Each row of a before or after table is a point. The points were changed in one or more steps. Then noise was added and the rows were shuffled. The steps act on columns, c1 being the first. Write out the steps. A step turns or swaps two columns, mirrors them in a line or flattens them onto one, adds a multiple of one to another, or multiplies or shifts one. Angles are multiples of 10 degrees, from the lower column toward the higher: turns from -170 to 170, lines from 10 to 170 but not 90. Use the fewest steps. Two steps may share a column if one is a turn and the other turns, adds or multiplies; they go together, in the order done. Otherwise the lowest column goes first.
In the rows, 128 means zero.

Before:
[[ 52 204]
 [134 120]
 [111 138]
 [155 128]
 [118 169]
 [136 104]
 [143 136]
 [129 124]
 [ 94 151]
 [147 120]]
After (10 x 2):
[[119 146]
 [170 117]
 [128 158]
 [103 134]
 [154  96]
 [122 133]
 [136 140]
 [204  54]
 [136 112]
 [123 131]]
Steps: swap c1 and c2

Before:
[[ 98 117 157 152 172 140]
 [ 63  83  98 121  86 172]
 [139 133 155 144 180 187]
 [122 165  96 129  94 104]
 [123 161 136 100  88 167]
 [125  97 116 124 171 102]
 [122 157 164  97 103  97]
 [149 152 158 146  88 131]]
After, 8 rows:
[[149 167  95 128  92 111]
 [151 157 167 129 105 103]
 [149  97 114 131 169 110]
 [102 119 157 128 170 109]
 [ 94 161 139 127  87 143]
 [135 154 154 129  90 143]
 [ 85 133 157 126 179 166]
 [ 56  81  99 125  86  94]]
Steps: turn c1 and c6 by 60 degrees; multiply c4 by 0

Before:
[[ 99 181 181 115  80 130 182 115 150 103  88]
 [117 167 146  94 172 134 176 105 122 163 133]
 [127 176 177 145 164  95 129 156 105 185 177]
 [130 130 131  97 106 144 144 109 117 162 168]
 [ 74 129 155 117 107 149 142 172 104 108 153]
 [166  96 159 125 155 175 110  76 144 154 166]
 [167  99 157 116 164 131 136 175  85 147 159]
 [101 175 107 152 123 115 122 125 103 153 132]
 [ 90 111 167 120 118 101 183 164  83  82 165]
 [149 100 158 128  86 153 134 108 114 108 111]
 [147 176 112 160 103  93 126 168 146 102 126]
 [ 86 109 115 135 123  99 146 170 117 158 140]
 [167 121 104 159  84 184 193  99 147 124 108]]
After, 13 rows:
[[100 179 106 153 124 115 122 123 105 153 132]
 [150 102 159 126 108 153 134  86 114 107 112]
 [170 122 103 161  99 182 191  84 146 124 110]
 [ 86 107 114 135 171 100 146 124 116 159 140]
 [166  97 157 126  74 177 108 156 143 154 166]
 [126 177 177 146 157  97 129 163 106 184 177]
 [ 90 109 167 122 163 100 184 117  86  82 165]
 [ 72 130 155 119 173 150 142 110 106 108 153]
 [165  97 159 116 174 130 138 162  84 145 160]
 [114 168 147  96 104 131 177 173 125 163 130]
 [148 176 113 158 168  94 127 103 147 103 126]
 [128 130 131  96 109 145 145 106 117 162 169]
 [ 98 178 182 117 115 129 183  79 150 103  88]]
Steps: swap c5 and c8

Before (10 x 18):
[[ 99  51 139 106 162 122 110 144 130 122 113 110 148 117 129 116 142 131]
 [ 96 104 106 161 146  92 129 159 154 112 150 113 125 126 137  96 107 127]
 [114  89 115 141 205 103 132 130 144 136 121 118 129 152 124 140 105 119]
 [100 104 136 142 157 126 105 108 121 100  84  79 143 140 117 116 111 120]
 [129 129 128  82 108 130  88 127 167 161 117 146 131  98  80 160  79 122]
 [101  88 107 150 188 122 129 117 158 134 135  84 160 139 112  76 128 145]
 [175 124  78  86 134 108  64 144 117 172 131 140 136  96  70 137  94  91]
 [131 203 104 105  77 112 132 171 165 154 106 134 122 188 115 153 127 148]
 [153 159  84 113  68 132 145 160 170 144 159 116 122 211 134 118  93 109]
 [140 163 119 117 105 105 124 160 169 153  95 140  85 225 131  95  94 148]]
After:
[[153 160  88  78  69 160 146 155 169 144 160 117 121 207 134 119  91 110]
 [129 132 128  32 107 141  90 163 166 162 114 149 131  96  80 157  78 123]
 [100 105 139 125 159 138 105 117 123 101  86  79 141 141 118 117 110 118]
 [176 124  79  51 135 167  66 184 115 173 131 140 141  94  70 137  95  92]
 [113  88 116 119 205 117 135 134 142 136 123 119 127 153 126 141 103 119]
 [141 163 121  86 106  76 125 160 170 150  94 138  86 224 130  94  92 148]
 [100  86 111 150 186  97 127 127 161 133 136  83 160 140 112  75 128 144]
 [ 95 104 109 138 146  93 127 151 153 113 154 112 125 128 135  94 106 127]
 [131 205 103 103  79  83 132 178 166 156 108 133 122 189 115 154 128 147]
 [100  50 140 122 162 116 109 142 127 122 114 108 147 114 127 118 140 129]]
Steps: add 1 times c17 to c4; add -1.5 times c18 to c6; add -0.7 times c15 to c8

Before (14 x 32):
[[150 134 104 135 107 124 128 139 136 132 116 161 114 121 147 127 107 116
  128 139 125 106 124  94 134 207 140 106  95 133 149 123]
 [124 119 149 133 249 130 156 188 133 149 144 124 115 141 121 119 112 106
  127 135 117 107 137 102 143 136 114 119 142 130 124 141]
 [114  97 132 128 114 140 153 146 126 136 120 126 104  74 143 140 110 129
  139 142 114 110 124 140 135 132 136 130 138 138  97 119]
 [124 140 138  98 116 134 136 153 158 155 123 129 116 150 114 139 112 120
  126 132 127 111 124  82 102 143 117 105 120 124 150 145]
 [125 121 112  95  99 129 139 132 126 127 134 136 123 150 146 127 127 110
  131 134 136 105  96 100 138 129 114 108  97 111  99 117]
 [117 129 107 117 120 130 128 133 131 151 117 127 125 136 107 159 109 107
  183 119 115 139 108 124 128 124 114 120 134 108 153 118]
 [113 134 115 135  99 131 130 132 125 127 119 189 122 119 136 135 106 143
  135  89 134 105 110 132 124 127 132 118 143 128 126 123]
 [140 140  99 125 120 131 178 131 144 130 135 141 102 140 120 148 162 120
  132 117 159 117  97 129 142 134 124 141 139 134 154 167]
 [164  99 127 130 154 139 126 143 148 137 146 127 125 150 138 151 134 116
  150 141 159 132 129 132 140 165 119 124 137 159 114 120]
 [117 141  93 138 117 131 130 134 153 151 132 141 113 145 145 121 170 109
  142 142 112 138 157 136 110 142 110 107 133 148  80 133]
 [123 140  94 125 139 144 147 141 126 134 128 133 128 146 105 116 106 116
  207 135 149 124 135 134 108 143 122 184 126 110 153 125]
 [115 125 128 124 121 147 146 137 126 238 120 155  86 134 150 172 181 112
  128 135 130 104  97  81 139 124 118 111 134 105 123 124]
 [172 122 108 117 103 126 131 147 129 129 147 151 127 108 128 120 108 119
  144 117 112 138 122 115 103 164 179 116 114 112 124 127]
 [160 137 103 114 121 139 132 141 149 131 150 122 101 141 132 176 105 139
  121 133 115 126 100 132 121 122 121 114  95 185 136 226]]
After, 14 rows:
[[139 141 100 126 118 131 176 130 143 131 135 137 101 140 120 148 162 120
  133 118 160 116  95 137 144 134 125 119 137 134 153 167]
 [113  97 133 126 113 138 154 147 126 135 119 130 103  75 144 140 111 129
  140 141 113 109 124 122 134 132 135 117 137 138  98 119]
 [151 134 105 135 107 124 129 137 136 131 117 159 115 121 147 126 107 116
  127 140 125 105 124 132 136 208 140 169  96 133 148 123]
 [116 125 130 124 121 149 146 136 127 237 119 145  86 133 149 172 182 112
  127 135 130 103  97 144 140 124 117 174 136 106 124 123]
 [113 134 116 134 100 131 130 131 126 126 119 195 124 120 135 135 106 142
  135  88 134 105 111 118 123 129 133 133 143 129 125 124]
 [126 121 114  96  97 129 138 132 125 128 133 136 122 152 145 126 126 110
  131 135 136 104  98 130 138 129 113 163  97 112 100 117]
 [116 129 107 118 119 130 128 134 131 151 117 128 125 136 106 158 109 107
  183 119 114 140 108 125 128 123 113 135 134 109 153 118]
 [123 141  95 125 139 143 146 141 126 135 127 114 129 146 106 116 105 114
  207 136 149 124 134 168 108 142 120  87 125 110 153 124]
 [124 140 138  98 115 134 137 152 158 155 124 123 116 150 114 139 112 119
  126 133 127 112 125 140 103 142 117 179 120 124 150 145]
 [171 121 108 118 104 126 131 148 129 127 148 151 129 108 128 121 107 119
  145 118 111 139 123 126 103 164 177 146 113 112 125 127]
 [159 136 103 114 121 138 133 141 149 132 151 128 102 141 133 178 105 139
  120 133 116 126 101 116 121 121 119 133  95 184 136 226]
 [116 141  94 137 118 131 130 135 153 151 132 151 112 145 146 122 170 109
  142 143 112 139 158 107 111 142 110 135 131 149  80 132]
 [126 117 149 133 249 130 156 187 133 149 145 119 115 141 120 120 113 106
  127 136 117 108 136 137 143 137 113 156 140 131 124 141]
 [164  98 127 130 153 137 126 144 148 137 146 131 126 151 138 151 134 116
  150 141 159 133 128 123 140 164 119 128 137 159 114 119]]
Steps: turn c24 and c28 by -130 degrees; add -0.5 times c24 to c12

Before (10 x 64):
[[130 149  90 122 152 113 143 141 159 104 175 163 140 145 136  70 137  81
  164 194 121 162 144 132 122 141 164  67 114 137 143 152  87 139 109  78
  249 102 109 120 131 176 125 112 173 132 124 108 139  73 101 126 106 162
  106 125 142 103 120  95 149 110 147 131]
 [ 88 153 148 109 105 138 105  99 108 123 122  99 129 159 120 129 145 141
  117 104  78 109 166 159 116 131 122 155 163 113 165 147 118 109 131 102
   68 150 150 177 151  68 157 148  87 154 144  86 101 150 122  82 145 111
  133 118 148 106 128 156 120 106 162  92]
 [135 115  80 131 152 102 150 113 136  70 125 137 106 151 132  84 141 109
  137 163 100 144 164 151 138 128 159  63 140 116 155 144 116 128 125 133
  191 122  95 108 102 196 160 112 158 152 106 105 125 113  96 122  65 169
   94 115 109 129  94  78 178 107 128 142]
 [146 146  84 142 145  96 113 145 107 103 163 137 113 160 128  63 172 112
  159 193 130 139 164 115 133 163 161  92 153 122 111 147 130 136 112  83
  210 110 111  81  85 172 112 103 160 117 100 100 161 126  83 123  98 172
  120  74 111  99 110  94 168  91 144 114]
 [108 138 158 139  79 138 131  97  83  97 110 112 113 167 140 141 159 137
  149 119 139 114 124 156 125 125  96 160 115 112 147 149 143 157 127 108
  108 136 134 202 119  97 138 151  84 120 184  85 114 134 156  86 129  92
  156 116 119 120 161 131  89 113 165 114]
 [ 91  94 149 151  89 137 140 104  97  91 114  78 126 136 130 132 155 117
  116  95 113  92 133 162  89 137  97 155 167 102 142 145 118 107 101 153
   88  97 140 162 144  77 150 161 120 126 185 126  90 117 146  70 168  99
  169 109 132 114 166 154  83  96 155 104]
 [125 116 127 159 164 110 117  93 177 220 112 141 172  81 122  82 128 174
  122 111 121 154  94 111 157 122 107 112  70 158 120 139  88 186 106 160
  106 167  80 121 129  56 138 130 127 149  88 127 152 110 155 139 196  51
  135 115  86 114  73 120 131 149  84  90]
 [108 100 133 142 171 123 137  86 158 171 131 142 187 114  97  93 147 179
  108 109  70 134 109 100 150  86 146 107  85 161 138 129 131 189 142 155
  116 136 110 123 126  86 134 160 133 122 133 159 172 103 161 125 165  96
  161 110 114  91  76 114 120 189 115  99]
 [115 112 145 111  78 106  93 108 113 113 109  88 107 159 108 104 175 135
  130 110 133  98 131 141  90 121 126 132 151  94 135 142 145 127 173 127
   91 124 166 187 139  71 163 136  95 118 178  95  94 103 115  76 121  91
  116 122 139 122 138 181 107  82 142 113]
 [143 138  82 136 155  91 120 153 142  68 160 159  99 135  99 106 165 117
  133 164 121 141 142 126 120 125 161  66 143 122 168 137  82 144 133 127
  173  81  88 114 100 129 115 129 145 141  94  73 128 107  92 116  70 161
  147  98 131 131 106 102 182 108 188 139]]
After, 10 rows:
[[121 116 127 160 166 108 118  92 178 222 114 140 174  79 118  84 128 171
  125 111 121 151  95 110 157 122 104 111  67 158 120 103  87 187 107 161
  105 166  81 119 128  53 140 130 128 149  86 131 151 110 155 141 197  52
  136 115  85 113  73 119 130 134  88  91]
 [ 89 150 151 104 106 138 103  97 108 124 123  95 133 158 118 127 145 141
  119 104  79 108 163 155 119 131 122 153 161 113 167 144 119 108 131 102
   67 148 149 177 153  71 160 150  86 153 143  84 101 151 122  85 145 111
  137 118 148 109 131 158 119 154 161  92]
 [134 115  81 132 153 103 149 111 137  71 126 138 107 151 132  82 140 110
  137 165  99 149 163 150 137 127 159  64 141 113 157 142 115 128 129 133
  189 124  96 107 103 194 159 112 153 152 108 106 126 116  96 119  64 165
   96 118 109 129  92  79 176 151 128 141]
 [ 94  92 153 150  89 138 139 103  96  92 111  80 130 135 131 132 154 121
  115  96 111  90 135 163  89 135  98 156 168 106 139 152 119 106 100 152
   88  96 141 163 142  79 145 159 120 125 182 125  90 119 147  69 167  98
  171 110 131 118 167 154  83 155 156 105]
 [149 145  84 141 143  96 114 145 108 106 165 138 110 161 129  62 173 113
  158 195 132 140 164 116 134 165 162  92 154 125 110 158 131 135 112  82
  209 111 112  82  86 173 112 106 160 117 102 103 161 129  83 125  99 171
  118  73 110 101 112  94 170 158 144 115]
 [110 138 159 139  80 139 134  97  85  96 109 113 116 166 140 141 158 136
  148 118 141 113 125 156 123 128  96 160 114 110 148 137 141 157 129 108
  109 139 137 203 123  95 139 151  86 118 182  82 114 134 152  88 130  90
  155 117 117 119 161 132  87 154 162 114]
 [132 151  89 121 153 115 142 141 160 102 175 161 138 144 137  69 139  81
  164 196 121 162 146 132 119 140 158  66 112 138 139 136  85 139 109  80
  251 100 108 120 134 176 123 115 175 132 122 107 138  73 103 126 106 160
  103 127 141 101 120  96 151 157 149 132]
 [114 111 144 112  76 108  91 106 115 111 108  88 111 159 109 103 176 136
  130 106 131 101 129 139  90 122 125 132 151  99 133 164 145 127 173 127
   91 127 166 186 140  68 163 135  94 118 180  95  96 103 116  75 120  92
  114 121 138 123 141 180 107 155 146 112]
 [106 101 134 142 170 124 137  85 156 172 127 142 188 114  97  93 148 181
  112 108  72 131 109  98 149  87 147 108  84 162 139  75 128 188 141 154
  114 135 110 122 126  89 135 157 134 124 135 155 171 106 160 124 164  94
  162 109 114  91  74 116 119 107 111  96]
 [142 142  79 136 155  91 120 153 141  68 160 158  99 139  96 109 167 120
  134 163 120 143 142 127 118 128 161  66 143 123 167 143  85 143 134 127
  176  81  87 113  98 130 113 130 145 140  94  71 129 106  92 116  71 159
  148  98 132 129 106 103 181 145 188 139]]
Steps: turn c32 and c62 by 110 degrees
